Every row gives one point. Before rounding, the points of a table are all equally far from one centre. They may lie mostly on one side of it. Where is the centre, to within rounding?
(in the rows, 128 means zero)

Points:
[[147 132 135]
 [102 144 125]
 [ 91 147  95]
 [125 156  79]
 [172 118 109]
 [122 144 132]
 [122  76  54]
 [ 97  79  61]
 [ 90 105 136]]
Centre: [123 106  96]

Points, 15 rows:
[[102 108 130  61  97 156 157  88]
 [129 119 156 107 154 151 162 152]
 [108 150 155  86 113 184 140  49]
 [107 136 115  75 110 171  89 145]
 [115 111 151  39 113 175 126 102]
 [104 115 122  96  78 204 125 118]
 [144  88 148  65 106 193 131 104]
 [ 89 129 159 135 154 152 137 133]
 [104 103 109  85 177 175 121 140]
 [160  84 124 105 153 162 152 122]
 [142 107 133  70 118 162 146 156]
 [ 98 103 123  61 118 131 142 106]
 [158 169 133  94 150 191 149 145]
 [141  80 128  81 116 153 161 107]
 [165 148 160  80 135 156  93 110]]
Centre: [123 133 130  98 134 173 132 105]

Points:
[[156  82 147 143 161 135 107  74 172 138 111]
 [142  88 115 175 159 129 130  60 147 175 171]
 [139 115 131 162 115 138  99 128 133 187 150]
 [151  91 104 161 168 150  89  61 149 122 138]
 [ 96  95 131 186 142 132 125  81 126 147 203]
 [110  98 156 154 199 147 138  71 142 135 146]
 [131 179 134 165 130 102 130  80 161 110 157]
 [162  77 122 177 146 140 149  97 136 180 128]
 [101  69 146 168 115 131 132  95 158 146 193]
 [106  80 146 172 194  92 110 114 151 148 156]
 [152 120 159 191 145 145 122 121 141  95 167]
 [120 110 113 189 163 172 157 107 116  99 161]
 [136  56 101 148 138 134 112 104 149 168 170]
 [158  79 141 178 129 113 131  90 119 135 190]
 [117  91 165 164 183 164 137  97 150 117 157]
 [ 97 107 133 193 160  94 103  62 105 149 126]]
Centre: [117 110 120 159 138 119 131 101 141 127 137]

Points:
[[182 163 131 109 136  76 138  94 121 149 123 176 150  67]
 [145 179 167  99 132  78 159  79 135 136 130 184 124 102]
 [144 175 160 147 152 107 172 147  92 166  92 155 156 121]
 [152 163 181 103 169 127 125 174 109 149 129 203 144  82]
 [153 127 124 113 139 160 152 123  95 130  79 179 202 110]
 [131 132 216 132 152 102 119 137 122 116 115 171 167 126]
 [154 131 140  47 105 103 165 135 124 108 118 193 144 111]
 [125 158 155 134  81 105  89 107 123 151 112 163 163  83]
 [157 203 134  95 147  75 117 151 111 150 107 174 142  82]
 [141 192 155  97 148 107  85 119  69 130 136 196 184 119]
 [144 169 169 121 172 136  82 143 110 171 100 175 154  84]
 [145 133 173 159 119 107 133 133 131 168 137 174 168 107]
 [167 139 150  88 133  62 165 134 111 134 156 150 147 123]
 [122 184 157 121 116  84 101 162 142 133 101 172 138  88]
 [154 144 153  79 120  93 116 118 128 182 115 197 165 110]
 [151 127 123 148 137  95 133 105 103 114 117 157 145  50]
 [164 192 149  97 186 116 132  93 126 163  92 148 124 126]
 [157 160 145  92 155 112  99 167  84 172  80 165 126  98]
 [180 146 179  84 144  62 136 139  78 127 140 159 144 115]
 [144 149 155 151 162  70 113 122 120 132 142 153 169  91]
 [138 184 138 126 165  82 125 158  92 131 116 165 171  71]]
Centre: [148 156 148 105 132 132 127 124 107 121 121 156 141 113]

Points, 23 rows:
[[139 134 168  89 114 107 121 121 173 132 111 159 177 151 123 101 111  83
  137 133]
 [ 95 113 168  88 101 117 106 180 136 176 154 164 170 118  94  87 106  69
  114 144]
 [111 152 154  79 122 142 127 128 150 146 101 159 154 121 113 117 136  80
   92 120]
 [ 99 134 155  85 112 135  95 181 128 133 176 194 149 126 159  92 112 119
  110 108]
 [121 147 160 132  84 123  97 203 153 163 156 171 167 147 121  99  82  99
  144 118]
 [149 142 140  83 104  76  67 153 166 111 136 166 154 113 123  82 124 121
  127 152]
 [110 135 173  79 121 127  86 140 121 163 119 161 140 118 100 130 106 134
  163 156]
 [118 142 151  73 120 135  79 203 130 154 116 151 146  97 105  77  74  53
  154 136]
 [136 157 163  92  93 101  84 148 152 158 149 187 130  85  91 110 114  68
  117 112]
 [124 126 178  96  62 118 118 171 141 109 162 173 135 122 102  86 108 125
  107 167]
 [147 117 177  70 138 108  74 182 178 160 141 168 142  95 113  84 115  77
  136 107]
 [162 172 157  87 130 131  62 189 133 132 133 199 159 142 131  74 127  98
  141 129]
 [ 92 104 184  82 114 120  93 186 145 133 140 144 170 128  98 104  86  73
  149 149]
 [116 157 134  82 127 110 121 170 164 148 125 174 172 136  99 110  79  95
  146 141]
 [144 123 173  84 119  99 101 165 175 141 174 153 156 117  82  57  84  76
  164 128]
 [127 101 141 119 104 140 112 141 144 186 159 151 152 135 142 101  86  89
   89 158]
 [132 130 161  98 119 135  97 180 181 197 160 158 147 120 112  79 102  72
  132 166]
 [146 152 135  79 109 107 122 163 180 160 138 172 156 166  96  76 118  97
  110 149]
 [ 95 129 152 100 116  88  75 189 131 159 154 172 157 133 136  65  93  80
  117 145]
 [ 96 125 136  81  99 120 107 189 178 143 174 164 141 139 138  88 126  63
  130 148]
 [130 116 141 117 132 126  88 191 160 130 135 182 164 152  86  79  79  57
  107 148]
 [161 133 162 111 123 126  72 171 186 165 154 161 184 129 118 103 121  77
  130 134]
 [153 119 164  74 128 147 106 174 158 166 174 128 148 155  93  74  75  51
  125 154]]
Centre: [137 133 146 106 120 138  96 158 133 131 145 139 122 130 111  85 111  96
 131 127]

Points, 31 rows:
[[141 141 128 146 109  67 205  91  82 153 105 151 115 156 119 158  68 103
  126 146  64 107 126 146]
 [150 114  96 133 113  78 186 119  91 142 125 144 128 154 145 101  59  80
  151 141  75  98 116 136]
 [154 134 124 156  97  85 185  89 118 152 110 135 102 175 149 151 107  75
  117 134  35 139 129 116]
 [131 123 113 151 142  81 222  99 124 127 126 147 117 143 142 150  80 105
  133 142  54 136 150 150]
 [130 140 135 125  98 104 176 101  92 118  81 206 127 130 130 138  68  63
  138 131  62 127 141 144]
 [154 146 130 159  99 110 176 108 113 153 107 140 124 113 147 133  87  59
  129 125  80 129 156 192]
 [158 133 130 168 105  86 202 109 112 172  97 184 125 105 111 162  91 103
  127 149  96 126 166 145]
 [171 138 134 124 131  80 190  98 124 106  69 162  89 143  85 148  97  89
  101 171  93 106 125 125]
 [141 104  96 136 114 133 212 115 106 128  86 167 104 165 134 107  65  88
  138 129  78 141 148 108]
 [158 127 133 127 102  96 187  90 116 148  95 178  94 179 145 145  86  69
  114 159  73 138 112 114]
 [131 133 113 144 106 121 182 112 131 164 106 149 108 157 148 142  35  92
  118 131  49 144 148 129]
 [145 152 139 163 124 123 193  75 131 136 112 162 101 127 127 110  94  70
  115 137  88 145 149 129]
 [143 137 107 126 107  79 193  97 124 141  83 120  89 114 141 115  63  99
  168 154  68 145 132 119]
 [149 168 126 132 105  92 179  67  99 148  83 155 118 168 162 132  87  95
  158 109  51 126 110 129]
 [142 129 144 143 105 108 176 109  99 125 100 163 106 138 121 131 104  41
  107 110  65  89 158 147]
 [149 172 128 118 114 124 172 151 163 132  92 124  85 162 136 131  96  63
  122 133  38 137 143 123]
 [111 122 140 186 124  84 171  71 134 137  87 174 107 161 120 150  79  86
   97 157  72 105 138 134]
 [170 148 128 126 131  94 219 102 114 120 120 149 114 141 130 152  85  83
  147 137  81 106 137 121]
 [143 154 143 177 119  80 175  95 115 112 147 130  88 143 151 127  95  80
  115 149  93 114 149 127]
 [145 112 128 151  92 102 184 113 115 127 112 156 100 151 137 144  60  74
  124 129  68 117 145  84]
 [148 146 122 192 128 110 162  92 107 153 112 167 131 158 157 158  87 104
  105 154  44 136 172 104]
 [155 116 147 143 109 116 171 126  93 136 121 164  81 135  87 152  81  85
  121 117  69 132 118 116]
 [144 178 127 114 117  98 184  55 115 139 106 154  99 155 136 154  90  88
  145 145  75 142 156 120]
 [145 121 165 121 102  91 191 109 139 144  80 173 124 147 126 141  55  84
  108 121  67 128 128 113]
 [105 132 145 141 105 118 197 115  93 176  96 151  98 158 168 141  80  81
  117 132  56 143 138 131]
 [138 102  99 128 128  91 178 108  93 123  90 151 120 129 128 130  65  74
  101 119  55 157 152 122]
 [146 161 134 157  89  92 201 106 106 154 110 179  90 132 110 151 106 102
   94 160  49 103 149 126]
 [109  92 141 137 127  70 181 124  95 137 117 132 119 148 121 159  80  90
  124 143  32 103 147 113]
 [166 156 159 139 122  76 165  82 107 142  97 128 124 125 130 160  94  95
  123 135  30 134 134 108]
 [110 131 144 150  83 105 192  84  85 142 100 151  94 155 156 131  71  90
  108 124  73 109 123 119]
 [141 133 124 153 136 130 191 110  92 168  92 151  99 159 139 137  81  76
  100 154  45 116 140 172]]
Centre: [130 133 121 130 113 108 137 129 123 132  86 148 124 152 133 127 122 135
 130 144  87 117 145 139]

Points (30 x 24):
[[ 55 159 156 113  92 138 108 140 105 124 132 154 225 163 138 144 158 161
  149 140 125  85 136 160]
 [ 80 154 151 121 108 129 107 158 143 143 106 187 199 164 104 134 115 147
  128 130 142 125 136 114]
 [ 98 154  96 134  94 136 122 118 138 156 127 181 193 141 142 149  97 146
  121 167 120  82 138 118]
 [ 56 158 116 117 123 109 128 121 127 129 103 190 168 142 160 126 111 113
  108 135 116 119 127 128]
 [ 98 143 141 149 117  99 116 105 156 142  73 198 206 150 110 123 106 112
  124 152 132 114 155 155]
 [ 69 105 115 147 106 104 114 150 130 135  96 162 220 167 110 136 149 102
  113 153 121  75 137 139]
 [ 85 124 115 155 104 133 123 153 127 143 121 199 220 142 113 164 160 164
  142 179 143 113 155 128]
 [ 69 165 119 112 115 133 106 135 134 139  87 179 195 141 139 119 103 123
   85 149  94 116  98 156]
 [ 87 135 122 133 104 144 141 108 118 146 105 142 219 133  95 136 118 140
  106 150 144 131 105 115]
 [ 86 165 129 110 119  99 112 110 131 143 107 140 198 172 129 178 160 150
  133 128 116 127 151 132]
 [ 81  93 121 122 111 149  92 145 150 130  80 183 189 130 143 138 167 153
   99 156 113 143 129 148]
 [ 67 149 140 153 124 107 155 137 121 123  86 207 228 127 139 129 134  90
  117 178 128  75 152 135]
 [ 62 136 116 128 118 121  92 114 125 145 108 179 217 128  74 121 149 144
   93 163 115 124 122 146]
 [ 81 160 104 142 126 130 130 142 136 141 114 200 210 137 123 161  89 136
  127 133 128  92 123 164]
 [ 52 172 160 145 132 115 129 139 152 148 132 182 242 132 145 163 143 162
   99 165 104  88 157 105]
 [ 46 147 170 160 109 133 117 150  98 161 127 151 191 130 108 140 130 158
  105 168 103  89 112 141]
 [ 87 145  95 147 144  99 139 105 103 138 116 182 217 155 103 123 142 128
  136 154 111 104 102 159]
 [ 98 127 110 166 118 124 124 153 135 193  95 190 233 138 100 131 157 109
  118 162  70 103 139 124]
 [ 61 148 131 132 137 114 106 149 131 151  82 186 222 161 139 145 129 126
  134 142 129  98 141 104]
 [ 72 129 123 127 100 140 137 155 135 139  97 198 227 148 122 176 150 116
  132 161 121  70 120 154]
 [ 59 159 124 134 116 117 123 142 112 167 104 182 228  99 104 181 135 139
  142 150 100 107 142 139]
 [ 81 151 131 128 104 114 161 160 105 126  89 203 230 145  87 146 146 131
  138 152  89  92 149 160]
 [ 79 152 164 138 133  99 122 145 117 165  81 182 220 126 104 146 136 109
  128 171 122 104 128 114]
 [ 40 170 123 150 127 111 115 131 135 135 105 189 217 116 113 154 127 118
  162 139 141 114 118 133]
 [ 78 150 136 121 145 107 107 110 164 144  99 200 212 120 115  97 137 130
  137 205 110  88 132 120]
 [ 74 132 120 132  87 128 129 182 122 152  97 191 207 141 105 140 129 122
  118 151 140 113 127 129]
 [ 57 132 152 137 104 143  84 126 126 141  96 184 209 148  99 119 130 107
  120 151 143  94 135 144]
 [106 136 104 135 114 117 126 145 112 138 121 167 204 169 117 159 111 124
  116 130 118 124 136 138]
 [ 77 168 118 115 101 136 120 161 137 141 103 163 220 145 134 120 161 148
   64 137 108 134 197 187]
 [ 84 147 126 127 126 137  75 146 129 140 110 202 226 126 118 150 169 116
  117 163  97 109  97 128]]
Centre: [ 94 164 135 154 123 143 139 137 154 133 108 153 195 118 131 116 168 136
 124 143 104 101 145 148]
